Each row is a point. A path goes straight from each point to the next, and from the last back to the first. The post is the endless flat space through its rows: a point in 2 columns, a line in 3, a plane in 4, and so on, so that a path can go around it. Count how often the path circles the post. Going back the other way cancels.
In the rows, 128 means zero.

Post, 2 rows:
[[151 114 148]
 [139 137  90]]
Path:
[[195 144 100]
 [170 154 152]
 [123 140 140]
 [131 165  61]
 [176 156 158]
 [107 139 133]
 [115  72 169]
 [159  69 162]
 [182 107 120]
 [169 159  91]
 [137 185 102]
 [121 129 138]
 [132 154  92]
 [163 136 128]
 [184 103 137]
 [148  96 124]
 [115  81 165]
 [118 111  70]
 [156 113 114]]
Times around: 1

Post (5 x 6):
[[174 174 117 128 131 148]
 [127 170 208 105 113 113]
 [120 175 126 140 124 108]
 [119 121 144 149 126 132]
 [154  91 108 104 144 127]]
Path, 21 rows:
[[133 142 153 145 123  88]
 [168 152 121 123 149 151]
 [133 145 144  94 133 176]
 [137 164 150  84  86 140]
 [ 48  61 132 140 121  36]
 [142 162 145 141 130 110]
 [139 168  74 146 157  84]
 [161 184 114 121 154 153]
 [127 125 103 138 129 168]
 [ 53 180 142 152 142 109]
 [155 195 138 130 136 141]
 [149 139 130 106 128 182]
 [118 123 143 113  95 108]
 [120  95 114 176 116 122]
 [118 131 148 169 155 107]
 [147  82 158 102 166 166]
 [201 174  93 126 165 167]
 [178 180 159 111 157 141]
 [174  96 164  92 151 208]
 [103  79 163 108  96 153]
 [132 125 160 159  83 115]]
Times around: 3

Post (8 x 9):
[[133  80 137 132  78 125 130  98 147]
 [ 69 130 121 124 121 131 132 126 148]
 [138 127 173 137  90 166 122 122  88]
 [126 189 153 119 145 135  96 141 146]
 [177 144 125 123  88 152  78 121 111]
 [120 113  81 137 149 133  98 158 180]
 [164  97  74 170 114 123 132 118 148]
 [144 157 119 105 148 142 156 147 125]]
Path:
[[202 163  72 126 111 149  88 124 181]
 [152 109 127 113 136 169 170 176 120]
 [173 108 129 105  95 169 165 138 118]
 [153  76 141 140 120 148 182  80 164]
 [215 141 107 144 102 157  89 111 124]
 [109 119 120 161 117 128  99  92 156]
 [109 133 129 181 105 150  88 126  96]
 [ 78 202 110 109  84 122 112 130  71]
 [125 157  84  90 101 141 147 121 143]
 [ 92 101 138 171 163 178 157 130 138]
 [ 81  93 127 171 147 188  75 145 101]
 [101  58  73 164 141 142 118 176  91]
 [157 172 134 111 153 113 146  99 137]
 [120 129 130 105 137 115 124 140 152]
 [124  90 154 168  32 120 111 109 112]
 [108 173  84 106 102 171  64 149 144]
 [137 154 129 103 120 143 137 103 155]
 [132 140  94 109 113 153 102 103 137]
 [138 176 165  84  81 120 143  79 151]
 [ 83 121 113 147 179 150 120 129 192]
 [ 37 160  82 149 134 124  69 109 150]
 [104  91 109 117 123 130 146 161 134]
 [233 178  96  86  80 136 104 119 106]
 [140 128 133 168 136 156 116 149 154]
 [162 153 155  81  18 123 117  89 137]
 [178 145 157 135 111 125  96 153 159]]
Times around: 3

Post, 11 rows:
[[158 140 120  87 130 108 106 162 136  72  82 105]
 [109 140 119 100 146 129 120 127 146  77 173 143]
 [100 156 144  86 178  76 120 143 152  85  81 120]
 [161 127 128 150 135 107 132 108 147 122 162  89]
 [157 101 130 130 166 161 151 126 125  86 162 148]
 [115  93 216 182  91 160  98 151  75 189 114 123]
 [150 157 145  94 190 120 105 159 125 121 112  66]
 [131 139 143 167 105 161 129 115 123 126 100 120]
 [158  95 134 124  96 162 123 114 162 130 148 128]
 [152 126 157  34 118 145 115 123  87 100 102 112]
 [147 107 117 128 130 133 103 129 123 138 123 130]]
Path:
[[140 125 124 142 112 113 131 143 112 120  82  85]
 [122 149 109 164 161 144 168 145 111 110 117 145]
 [181 146  93 116 211  81 134 137 157  91  97 130]
 [128  92 129 137 130  85 102 142 162 176 145 128]
 [160 138 126  88  89  82 118 148 184  71 118  55]
 [157  80 152 137 138 200  73 118  99 153 142 112]
 [159 152 147 159 154 136 107 125 138 131 150  79]
 [144 147 103 160 168  97  99 114 140 173 133 112]
 [ 98 115 168 129 119 151 152 144  60 124 154 121]
 [127 101 162  82 114 111  83 151 126 144  98 103]
 [122 105  89  76 118 105  79 148 133 101 126 125]
 [107  89 188 118 125 176 116 171 108 120 115 137]
 [159 119 163 106 155 144  92 115 138 123 160  68]
 [158 136 127 101 191 200 122 122 125  90  96 182]
 [231 137  54 118 170  78 131  89 169 145  64  95]
 [ 98 114 127  65  74 139  88 168  78 161  97 136]
 [121 108 112  81  88 141 100 149 182  74 119 102]
 [208 117 101  85 141 114 111  91 103  49 152 111]
 [162 111 161 123 133 120 113 118 115 101 120 156]
 [114 167 139 123 119 148 117 124  93 112 126 167]
 [138 125  96  96 126 198 108 204 138 133 164  91]
 [138  73 177 105  79 120 123 119 106 120 160 122]
 [131  91 135 127 184 163 110 110 154  80 181 184]
 [219 138 183 140  81  80  85 150 126 124  59  52]
 [132 143 148 199 121  83 129 148 130 135 113 111]]
Times around: 4

Post (17 x 18):
[[144 164  85 129  82 166 134 122 153 107 118 131 152 142 130 167 113 147]
 [ 99 163 140 143  82 113 148 115 139 163 133 135 101 136 108 179 120 141]
 [101 104 155 156 107 164  96 116  91 126  92 121 106  86 166  91 116 106]
 [134 124 112  73 161 114 108 154 130 142 137 158 107 112 126 170 145 130]
 [111 148 163 127 140 135 115 182 125 105 111 122 102 141 158 120 114  75]
 [133  96 159 117  93 103 129 104 189  95 128 115 143 121 119 191 159 164]
 [118 107 129 101 163 113 141 116 117 168 129 105 169  89 141 135 115  87]
 [104 119 170 101 111 101 134 125  89 116 137 111 157 144 119 163 123 173]
 [159 145 165 116 157 136 133 152 115 111 151 188 116 182 130  96 130 133]
 [126  88 119 147 132 134  83 116 197  86 149 112 147  81  85 100  63 154]
 [115 120 159  98 145 163 168 115 112 115 104 150 159 159 163 171 115 137]
 [133 152 133 123 138 140 119 122 143  95 107 152  97  90 117 129  85  59]
 [147 140 120 160 141  83 137  85 118 139  91 126 124 167 124 147  96 131]
 [100 122 137 126 135 119 171 112 147  35 167 125 145 198 142 148 116 126]
 [115 120 152 125 158 125  91 134 103 109 186 160 192 119 127 157  70 165]
 [101 187 145 134 113 108  97 107 106 147 132 156 119 163 120  87  86 127]
 [127  87 166  82 112 116 145 116 123 167 115 132  84 154 151 131 139  56]]
Path, 26 rows:
[[105 160 172 165  99 139 101 146  85 118 153 130 178 131 199 174 113 197]
 [138 135 182 141 131 146 162  97 172  65  91 150 144 147 138 127  77  87]
 [181 149  85 120 103 127  98 130 143 198  98 198 154 151 137 172 145 132]
 [117 133 118 121 133 150 151  85 140 118  97 103 176 152 131 157 122 122]
 [129 110 203 146 126 157 163  76 124 183  73 170  92 161 122 143 115  98]
 [153  89  81 161 184  83  35 140 183  99 139 130 169 134 137 130  69  87]
 [101 143 165 111 176 126 119 139 132 116 111 157 116  89 134 131  66  71]
 [104 164 159 140 117  90 141 116  90 169 122 102 164 185 191 144  92 156]
 [ 82 141  60 153 108 104 110 123 120 128 148  73 109  96 118 155 142 156]
 [142 149  83 113  91 122 136 163 176 131 167 125 117 140  90 148 186 113]
 [176 156 147  89 184  58 144 179 149 138  98 180 117 110  74 154 188 142]
 [110 113 178  69 106 156 125 106  99 101 178 175 175 141 165 115 108  97]
 [133 170  70  88  92 176 120 116 210 138 151 144 116 181 122  95 108 163]
 [146  94 152 143 124 115 114  57 115 184 141 145 127 162  86 122  75 144]
 [106  99 107 182 143 142 124 130 151 171 131  97 176  74  99 178  92 169]
 [122 208 180 164 127 176 100 149  56 108  90 132 129 129 141 122  86 134]
 [ 87 123  99  85 123 121 193 117  80  78 100  94  61 170 169 146 122  70]
 [157 148  93 145 152 155  98 113 110 109  71 190 153  80 138 155  94 167]
 [ 64 160 159 108  90 125  87 158  97 109 115 145 138 147 113 184  75 102]
 [136 149  92 117 180 145 127 156 144 109 183  90 199  93 105 113 136 103]
 [117 210 186 144 145  63 156 155 109 143 104  83 118 182  97 154 117 106]
 [114 139 137 133 108 141  81 128 128  71 177 155 161  65 117 152 129 134]
 [ 94 146 115 170  88 119  92 124 158  88 111 142 104  73 118  72 120 125]
 [151 214 116 176 112 111 114 147 157 129 121 178 111 122  93  96  61  95]
 [110 128 105 124 111  66 132 139 112 156 144  63 192 129 104 181 165 134]
 [124 135 109 163  96 181 132 140 125 120 172 125 124 195 151 136 169 166]]
Times around: 0
